Each row of a before or after table is a point. The points were changed in one or more steps. Then noise was added and the rows were shuffled. The steps act on how far a point lies along the listed directions, d1 being the first. What was done? A step turns or swaps two directions, mirrors them in a line or flattens them onto one, adds a multiple of one to another, or multiplies one. Angles are multiples of 10 degrees, from the lower direction toward the higher: turns from -170 to 170, lines from 10 to 170 but not 90. Use the fewest steps. Two steps may share a direction if one is a turn and the other turns, adds or multiplies; they go together, in the order done. Otherwise the lowest direction goes first.
In the rows, 128 means zero.

Directions:
(1): [97 94]
(2): [ 94 159]
Before, 9 rows:
[[106 126]
 [163  93]
 [119 115]
 [121 197]
 [145 121]
 [100 195]
 [127  89]
 [109  98]
 [113  79]]
After, 9 rows:
[[144 137]
 [104 129]
 [125 167]
 [108 156]
 [125  59]
 [119 140]
 [104  60]
 [161 166]
 [111 176]]
Steps: swap d1 and d2

Directions:
(1): [107 179  85 111 162 124]
(2): [126  76  79 139 146 100]
(3): [ 96 112 171  99 168 101]
(4): [ 61 115 121 139 107 161]
Before (10 x 6):
[[ 58 171 122 104 170 128]
 [149 221 148 102 142 141]
 [ 99  95 121 116 139 105]
 [112 136  46 116 125 115]
 [190 104  64 125 124  84]
 [144 114 127 121 128  93]
 [174 112 168 143  73 127]
 [162 134  75 151 113 110]
 [188 143  88 150 130 124]
 [112 144 136 120 153  86]]
After, 10 rows:
[[ 53  88 171 117  89 147]
 [139 215  93 126 127 146]
 [145 143 140 136  89 150]
 [115 149 102 155  95 131]
 [ 71 122 174 120 128 119]
 [ 94 166  53 114 174 112]
 [113 117 132 138  94 132]
 [ 90 170 173  92 116 139]
 [135  68 121 135 138  78]
 [ 62 106 154 125 152 131]]
Steps: turn d1 and d2 by 40 degrees; turn d2 and d4 by 150 degrees; multiply d3 by -1

Directions:
(1): [ 90 156 144 119 175 179 147 187 135 113  97 143]
(2): [127 153 105 150 128  88 146 142 202 107 107  79]
(3): [163 108 103 103 173  87 172 159 131 175 140 155]
(4): [103 104 130 148 160  94 107  88 146 112  76 188]
Before:
[[136 109 114 112 166 112 136 126 134 138 125 179]
 [180 101 110 121 118  55 134 104 124 146 156 139]
 [104  78 127 145 163  88 106  74 129 106  85 193]
 [117 118 116 142 125 104 111 108 117 125 127 126]
 [134 111 140 103 143 128 143 132 101 153 140 150]
 [113 128 149 106 198 183 153 187 114 129 104 145]
 [127  93 120 145  96 109  85  82  96 131 139 166]
 [134 146 116 120 193 112 184 191 155 155  98 151]]
After (8 x 12):
[[175  54  74  89 247  21 206 165 141 205 124 219]
 [160 148 127 108 129 155 169 175  98 170 158 112]
 [120 126 158 102 163 203 128 170  88 135 128 139]
 [163 116 106  94 170 117 164 164 125 163 156 154]
 [134 101  98 128 157  71 139 141 145 157 120 172]
 [178 135 108 123 107  80 147 138 144 133 162  91]
 [126 133 139 103 127 150 142 148 110 140 144 115]
 [130 115 104 138 150  88 135 127 126 140 125 130]]
Steps: flatten d1 and d2 onto the line at 140 degrees; multiply d4 by 2; turn d3 and d4 by -70 degrees
